Each row is a point. Each copy is the shape, with its points in the same order, turned, moved and blurred by noise. Some copies are also mirrored. Which?

Shape, 9 rows:
[[ 0.17  0.41 -0.03]
 [-0.15  0.31 -0.27]
 [-0.09  0.33  0.26]
 [ 0.28  0.17  0.20]
 [ 0.44  0.20  0.29]
 [ 0.11 -0.39  0.40]
 [ 0.35 -0.45 -0.39]
 [ 0.06  0.27 -0.14]
 [-0.01 -0.02 -0.08]]
Copy 1 (9 x 3):
[[ 0.31 -0.50 -0.01]
 [ 0.16 -0.36 -0.37]
 [ 0.50 -0.15 -0.07]
 [ 0.31 -0.23  0.31]
 [ 0.31 -0.34  0.43]
 [ 0.03  0.32  0.33]
 [-0.57 -0.17  0.20]
 [ 0.20 -0.37 -0.13]
 [ 0.02 -0.12 -0.07]]
Copy 1 is: only turned
Copy 2:
[[ 0.50  0.06 -0.15]
 [ 0.22 -0.22 -0.37]
 [ 0.44 -0.21  0.11]
 [ 0.34  0.20  0.17]
 [ 0.43  0.35  0.18]
 [-0.16  0.16  0.48]
 [-0.43  0.43 -0.21]
 [ 0.30  0.00 -0.19]
 [-0.02 -0.05 -0.08]]
Copy 2 is: mirrored
Copy 3 (9 x 3):
[[-0.12 -0.14 -0.29]
 [-0.37  0.00  0.02]
 [ 0.03  0.26 -0.23]
 [ 0.22 -0.12 -0.23]
 [ 0.36 -0.18 -0.36]
 [ 0.61  0.06  0.24]
 [ 0.18 -0.58  0.50]
 [-0.15 -0.10 -0.09]
 [ 0.02 -0.02  0.16]]
Copy 3 is: only turned
Copy 4:
[[ 0.44  0.19  0.33]
 [ 0.05  0.25  0.43]
 [ 0.30 -0.21  0.37]
 [ 0.46  0.03  0.05]
 [ 0.67 -0.01 -0.01]
 [ 0.17 -0.33 -0.34]
 [-0.03  0.45 -0.44]
 [ 0.21  0.21  0.28]
 [ 0.06  0.09  0.08]]
Copy 4 is: only turned

Shape (8 x 4):
[[-0.17 -0.09  0.31  0.25]
 [ 0.48  0.09 -0.22  0.01]
 [-0.14 -0.26 -0.39 -0.16]
 [-0.11  0.00  0.49 -0.07]
 [-0.31  0.28  0.29  0.16]
 [ 0.30 -0.34 -0.59 -0.05]
 [ 0.32 -0.25 -0.36  0.15]
 [-0.10 -0.05  0.30  0.06]]
Copy 1:
[[-0.27  0.37  0.08  0.03]
 [ 0.25 -0.25  0.16 -0.44]
 [ 0.01 -0.28 -0.44 -0.05]
 [ 0.13  0.51  0.07  0.04]
 [-0.09  0.25  0.27  0.29]
 [ 0.04 -0.46 -0.37 -0.52]
 [-0.07 -0.28 -0.11 -0.49]
 [-0.03  0.33  0.01 -0.03]]
Copy 1 is: only turned
Copy 2, 8 rows:
[[-0.14 -0.10  0.14  0.53]
 [ 0.36 -0.15 -0.17 -0.10]
 [-0.06  0.26  0.35 -0.20]
 [-0.05  0.13 -0.13  0.61]
 [-0.43 -0.12 -0.12  0.47]
 [ 0.37  0.03  0.33 -0.43]
 [ 0.29 -0.24  0.25 -0.16]
 [ 0.02 -0.01  0.00  0.48]]
Copy 2 is: only turned
Copy 3:
[[-0.31 -0.27  0.12  0.21]
 [ 0.05  0.49  0.08  0.01]
 [ 0.27  0.12 -0.30  0.56]
 [-0.16 -0.45 -0.02 -0.07]
 [-0.50 -0.28 -0.22  0.06]
 [ 0.35  0.49  0.00  0.54]
 [ 0.13  0.40  0.17  0.46]
 [-0.18 -0.25  0.01  0.12]]
Copy 3 is: only turned
Copy 4 (8 x 4):
[[ 0.06  0.36  0.20  0.12]
 [ 0.24 -0.46  0.38  0.29]
 [-0.02 -0.25 -0.26  0.38]
 [-0.19  0.25  0.33 -0.04]
 [ 0.17  0.34  0.08 -0.24]
 [ 0.11 -0.53 -0.01  0.67]
 [ 0.22 -0.32  0.16  0.60]
 [-0.10  0.21  0.19  0.10]]
Copy 4 is: only turned
